Each row is a point. To make a cloud, some directions were put in groups of two or more. Within a group, all points are equally far from the middle, so they leave a hole (a ring in 2 directions, a hollow ball in 3). The other directions are filled evenly. Then the cloud was stretched, turned, moved and blurred a little. Count the holes, and give their numbers of directions, smallest first.
In the rows, 128 means zero.

Cloud (13 x 2):
[[165 145]
 [ 94 100]
 [ 91 146]
 [120  85]
 [106 162]
 [ 88 108]
 [134  85]
 [136 167]
 [153  94]
 [167 140]
 [163 105]
 [103 160]
 [156 157]]
Holes: 1 (2)

Cloud (19 x 3):
[[150  91 118]
 [119  86 148]
 [151 193 148]
 [144  85 146]
 [139 144 180]
 [134 145 166]
 [119 117 205]
 [137  68 134]
 [127 130  96]
 [117  86 135]
 [154 146 113]
 [108 101 153]
 [156 137 114]
 [153 155  79]
 [132 143 175]
 [ 97 171 161]
 [140 172 152]
 [156 105  96]
 [114 127 164]]
Holes: 0

Cloud (55 x 6):
[[ 95 130 151 125 128 173]
 [142  73 121  75 143 125]
 [116 146 146 141  69 101]
 [189  84 106 116 146  92]
 [109 153 126  91 139 130]
 [ 98 112 119  99 162 123]
 [116 142 110 103 128  89]
 [110 105 143 112 149  70]
 [152 146 142 170 136 128]
 [126 122  98 121  75  90]
 [120 152 168 117  92  92]
 [146 152 109  93 117 122]
 [166  78 115 125  90 123]
 [174 100 126 125  95  96]
 [166 127 161 134  78 109]
 [ 92 162 118 160 127 123]
 [123 116  87  97 154 149]
 [146  87  58 178 104 126]
 [146  82 134 117  55 150]
 [164  74  91 122  93  76]
 [104 124  90  94 121 108]
 [142 111  77 179 114 112]
 [147 120 122 135  50 116]
 [146  77 130 140  77 149]
 [103  98 159 145  99  93]
 [166  78 139 118 124 131]
 [133 150  82 165  63 165]
 [131 107 169  99 114 166]
 [107  95 126 171 128 122]
 [149  86 113 151  85  93]
 [139 124 107 117  89 173]
 [ 95  94 118 150 146 147]
 [111 109 123 124 111 182]
 [124 179 121 148 111 124]
 [ 89 114  57 119 101 128]
 [148  87  75 121  75 100]
 [181 104 123 103 120 130]
 [140 111 152 162  66 115]
 [ 95 103 142 150 117 104]
 [164 126  97 153 156  92]
 [ 88 115 137  87  92 111]
 [163  46  94 125 101  99]
 [136 154 152 147 119 102]
 [ 88 133 161 117 126 125]
 [151  96  97 145 148  65]
 [167 114 156 128 140  76]
 [140  93  87 135  72  80]
 [116 117  82  98  95 111]
 [158  89 147 129  70 146]
 [148 155  94 160  94 142]
 [147  72  77 129  79 130]
 [164 122  95 144 102 129]
 [105 104 113 119 150 161]
 [117  94  72 101  91 131]
 [102 169 143 136 131 119]]
Holes: 1 (3)

Cloud (74 x 8):
[[160 151 140 181 101 151 171 139]
 [135 104 135  84 147 145 133 121]
 [170 135 104 169 160 198 114 133]
 [124 114  76 165 105 159 149 134]
 [112  93 129 137 118 108 200 150]
 [108  65 136  78 135 135 107  91]
 [125 103 100 106 107 134 170 126]
 [132 128  95  89  99 170 106  97]
 [104  86 114 130 126 141  64  90]
 [115 153  94 110 141 140 172 116]
 [140 123 131 100 142 152 120 117]
 [201 173 138 126  90 131 154  87]
 [176  79 139 119 155 149 158 135]
 [110  62 104 108 112 165 145 119]
 [111 112 133 109  92 164 181 101]
 [126 153 112 146 136 112 146 155]
 [109 148 139 110 174 124 204 110]
 [140  89 122 149 146 160 151 128]
 [149 111 146 189 124 135 126 153]
 [153 152  91 180 130 115 126  90]
 [140 129 170 138 111 164 136 131]
 [135  94 132  69 137 130 120 116]
 [126  78 145 151 178 102 128 110]
 [102 206  94 129 101 138 162  98]
 [ 94 193 112 138 105 114 127 114]
 [148 131 121  97 140 133 107  89]
 [131 119 120 151 110 165 152  89]
 [184 153 127  92 128 202 128  76]
 [100 135 115 172 119 153 170 127]
 [141 112  99 137  82 146 110 166]
 [131 117 147  84 106 128 144 118]
 [125 111  74 137 146 196 199 129]
 [129 146  74 113 142 112 145 151]
 [185 116 110 113 152 152 148 128]
 [109  81 103 113  86 166 181 139]
 [ 95 124 137 135 123 102 107 142]
 [142 146 119 113  93 151 123 173]
 [110  89 136 153 167 155 136 175]
 [114 136 110 120  64 136 188 159]
 [134 116 108 182 115 140 153 122]
 [181 126  93 105 101  95 145 176]
 [ 84 109 104  75 135 132 128 120]
 [ 89 124  76 159 140 191 138 145]
 [ 85  98 132 115 131 137 167 188]
 [124  69 145 148 158 115 132 133]
 [154 153 130 155 109 164 111 126]
 [173 102 110 157 128 183 166 106]
 [130 140 110 134  92 167 114 118]
 [ 94 158 155 127  87 124 112 121]
 [128  88 135 114 156 175 111 193]
 [140 170 116 177 135 109 152 117]
 [ 96 144 154 143 123 178 143 204]
 [207 176 103 119 122 162 166 141]
 [153  92 137 121  88 103 113 182]
 [ 58 177  39 129 152 147 125 111]
 [129 182 160 113 137  72 111 137]
 [ 88 143 131 121  77 109 147 103]
 [156 138 102 141 171 167 146 120]
 [107 145 122 159 109 155 144 200]
 [145 184 144 147  88 154 164  82]
 [170 104  51 109 142 135 177 106]
 [106 149 144 121 187  99 133 105]
 [152 161 150 132  96 171 129  91]
 [157  82 143 128 114 156 159 112]
 [128 108 118 134  77 161 138 189]
 [ 74 172 152 135 103  98 145 124]
 [145  93 116  65 119 140 118 147]
 [138 117 125  94 120 148  83 203]
 [144 105 134 120 104 105 146 185]
 [102  99 142 104  89  97 174 119]
 [122 169 193 123 131 167 109 122]
 [106  97 113 108 121 116 149 102]
 [ 85 162  88 150 114 180 143 138]
 [ 91 143 103 150  80 197 140 116]]
Holes: 0

Cloud (93 x 9):
[[100 130 106  95 144 172 120 160 129]
 [ 91 119 120  95 103 174 125 136  94]
 [ 61 149 124 101  95 170 122 134 169]
 [114 106 138 160  86 174  80 123 133]
 [109 155 144 144  71 127 123  54 127]
 [115  88 179 124 116 158 137 100 168]
 [ 82  77 142 183 138 139 146  93 134]
 [162 109 115 128 117 140 147 139 104]
 [ 73  90 127 111 164 142 126  95 135]
 [102 132 121 124 117 134 123 116  89]
 [146 125 109 167 121 166 138  89 166]
 [121 118 126  80 122 201 104 127 142]
 [ 96 142 174 171 109 146 122 159  86]
 [ 63 144 118 120  73 109 141 105 193]
 [ 69 148  85 160 125 186  93 127 126]
 [105 169  96  98  98 199 175 122  92]
 [ 80 101 112 148  93 163 173  90 132]
 [114 158 103  98 131 143  68  92 103]
 [ 96 122 148  96 101 201 125 128 121]
 [ 98  83 158 121 129 166 146  91 159]
 [108  96 116 145 111 172  78 143 133]
 [ 62 115  63 124  92 127 153 141 157]
 [149  89 187 177 146 109 143 128 164]
 [ 95 124 158 147 147 114 105 123 124]
 [117  86 112 143 138 162 122 144  78]
 [ 89 154 151 107 138 100 167 156 171]
 [ 85 144  82 117 143 167 105 139 117]
 [ 89 131 157 134 142 132 145 161 111]
 [144 136 147 120  78 105 171 139 169]
 [119 155 168 144  74 148 152 132 129]
 [ 78  80 161 106 118 144 137  92 155]
 [124  80  81 152 122 142 144 186 127]
 [162 146 151 164 138 119 160 124  89]
 [158  91  95 129  98 144  77 180  80]
 [146 107 143 173  52 189  85 199 139]
 [105 118 128 163 142  72 156 124  91]
 [131 138 153  60 203 161 118  90 130]
 [ 91 144 112 138 135 143 103 175 116]
 [ 98  86 187 180 123 140 118 132 141]
 [ 82  78 169 152 129 109 170 146 133]
 [ 53 131 160 120 125 133 154 124 156]
 [125  85 154 153  77 134 124 152 110]
 [136 126 165 144 131 146 152 153 167]
 [ 91 176 118 142 141 183 132 132 161]
 [102 154 128 124 152  88 151 103 165]
 [134  99 104 141 109 183  79 126 123]
 [ 95 179 154 154 128 148 138 159  76]
 [149 147 167 123 173 115 145 145 162]
 [106 135  98 143  96 151 126 138 172]
 [130 180  96 163 113 108 131  94 140]
 [150  61 117 124 157 114  72 158 133]
 [108 152 112 110 153 139  97  87 101]
 [107 117 179 139 136 161 125  90 165]
 [140  82 149  94 134 173 120 124 138]
 [121 108 164 124 155  98 169 118 174]
 [142  86 123 128 100 149 107 106  75]
 [126 125 126 185 124 166 132  86 152]
 [ 82 164 141 160 121 167  99 137 101]
 [ 57 130 126 130 139 173 153 147 145]
 [149  78 157 154 128 106 105 146 121]
 [171 102 141 124 124 151  75  99 102]
 [ 98 142 146 119 153 133 167 128 132]
 [ 68 152 136 140 127 129 161  94 163]
 [142 133 129  93 147 133 160 132 122]
 [ 72 157 103 180  83 125 130  82 104]
 [140 112 174 120 141 131  99 142  98]
 [139 106 114 169 132 111 100 131 131]
 [106 138  63 163 100 118 158 159 134]
 [ 92 166 100 163 124 126 122 127 165]
 [114  71 146 167 132 151 104 123  96]
 [ 81 118 139 126 110  93 134 107 156]
 [117  96 121 173 116 110  97 137 142]
 [ 93 168 115 100 161 136 122 140 137]
 [109 102 167 129  99 159  87 185 152]
 [ 94 151 154 120 155 145 150 108 207]
 [146 138 144 143 132 158 168 117 147]
 [127 133 157 140 149 163 145  96 139]
 [ 63 116 134 172 108 143 124 108 223]
 [155 136 176 166 116 102 146 135 108]
 [134 176 122 136  75 180 115 143 143]
 [114  99 116 153 180 135  44 140 114]
 [132 121 134 117 108  72 128 126  94]
 [119 145 149 143  76 177 144 147  92]
 [108  69 149 133 120 164 105 121 103]
 [160 133 111 158  89 101 122 165 107]
 [104 150 106 157  99 182  66 105 115]
 [130 145 182 136 155 110 109 155 109]
 [ 81 142 128 120 146 150 120 123  87]
 [100 166 172 100 152  96 190  67 197]
 [ 53 148 137 157 170 107 117 140 108]
 [108 117 128 196 108  87 168 118  94]
 [ 65 109 136 117 139 182  96 161 134]
 [153 151 125 151  94 115 191 132 154]]
Holes: 0

Cloud (95 x 9):
[[141 111 173 148 104 109 173 130 158]
 [107 135 133  65 192 135 114 140 122]
 [165 140 133 175 144 102 149 138 191]
 [131  80 109 132 156 134  87 149 119]
 [114 182 126 118 130 177  94 129 152]
 [131 169 147 139  91 158 132 155  92]
 [145  98 105 116 142 142 159 199 143]
 [113 143  86  98 141 162 100 128 171]
 [ 98 116 157 121 155 168 125 143 103]
 [166 154  77 123  96 112 127 100 167]
 [167 133  93 108 128 184 142 166 108]
 [123  94  86  78 139  91 128 127 121]
 [152 168 110 135  83 131 185 108 143]
 [126 104 112  51 154 138 115 126 136]
 [131 161 151 183 111 158 122 127 172]
 [ 66 128 148 136 159 112 145 142 118]
 [176 161 127 145  93  88 120 161 151]
 [154 137 147 131 119 148  77  92 119]
 [121 166  93 111  65 127 146 116 117]
 [180 113  93 129 123 156 177 159 158]
 [133 129 109 143 144 142 158 195 172]
 [146 188 107 105 106  93 120 149 159]
 [ 83 152 141 109 130  72 151 165 127]
 [132 194 112 147  81  97 145 132 108]
 [163 102 135 138 181 148 149 137 148]
 [171 122 123  83  91 132 111 128 155]
 [138 171 105 103 171 160 140 180 116]
 [106 118  81 158 146 131 115 119 100]
 [131 120 140  83 112 112 113  97 176]
 [109 125 117  83  99 102 187 117 126]
 [ 77 133  94  71 132 165 168 172  98]
 [139 121 101 115 102 185 154 157 143]
 [136 144 102  83 109 166 118 160 178]
 [154 116  81 163 143 121 163 125 131]
 [106 158 127  91 116 102 137  63 123]
 [111 187 118  81 115 126 151 147 181]
 [148 182 117 105 134 146 183 149 107]
 [ 82 111 150 126 132 126 103 131 182]
 [151 173 123  93  96 133 131 132  79]
 [130 143  92 159 121  93 141 182 156]
 [130 171 141 112 103 131 155 156 209]
 [135 139  92  97  80 119 169 127 141]
 [ 74 126 150  78 129 148 175 115 125]
 [179 121  98 142 149 126 176 154 181]
 [155 113 166 127 108 124 172  92 147]
 [106 164 154 111 138 167 143  93 146]
 [176 112 104 141  91 164 112 157 103]
 [170  90 103 123 167 106 147 116 128]
 [111 166  93  90 149 182 156 168  90]
 [147 153 117 147  82 152 102  93 196]
 [177 109 117  88 138 105 115 133 121]
 [153 101 115 149 116  80 131 144 106]
 [172 131  90 134 106  97 144 159 189]
 [119  96 123 139 123 144 134 199 155]
 [170 113 140 143 138 105 113 135 101]
 [138 168 104  89 162 118 175 180 143]
 [104 149 127  65 143 159 181 171 104]
 [159 173 116 111 165 144 106 170 162]
 [ 88 154 119 120 170 154 172 137 133]
 [150 141  85 145 130 153 101 102  99]
 [164 129 122 176 125 182 133 121 136]
 [129 161 104  69 168 153 126 132 175]
 [ 96 101 118 116  98 114 176 110 114]
 [151 105  92 141  90 127 132 166 168]
 [159 131  65 110 142 125 117 150 172]
 [120 180 102 121  94 118 162  75 145]
 [128 163  79 120  80 139 159 104 124]
 [104 173  93  60 166 160 146 143 150]
 [130 125 116  78 111  89 123 131 151]
 [133 118  86 138 103 129 110 168  83]
 [149 129 156 168 100 107 111  88 138]
 [119 194 117 112 151 106 147 179 138]
 [149 142  82 106  91 123 130 133  70]
 [ 72 120 135 113 111 138  97 112 141]
 [185 166 120 108 138 123 109 125 204]
 [156 150 106 152 107  93 171 103 185]
 [144  74  98 153 135 140 120 110 157]
 [112 165 115 146 133 115 147 194  87]
 [113 160 110 138 120 101 194 169  89]
 [167 169 128 181  64 122 114 130 168]
 [ 98 138 144  72 139 172 161 176 126]
 [138 172 122 171  75 115 162 129 145]
 [113 124  84  99 126  84 108 172 116]
 [110 114  85 112  94 130 125 159 132]
 [147 193 131  98 124 140 113 145 187]
 [121 154  98 168 114  84 158 116 162]
 [102 118 118 103 176 152 169 116  90]
 [154  87 121  75 159 155 145 128 119]
 [143 117 143 126 189 128 122 149 137]
 [111 156 127 148  96 162 159 130 185]
 [156 181 100 138 138  92 132 172 121]
 [174 130  88  99 113 163 167 135 162]
 [159 162  65 132 100 116 106 116 125]
 [143 162 153 162 112 123  95 109 209]
 [ 57 152 105  64 142 127 137 191 132]]
Holes: 2 (2, 6)
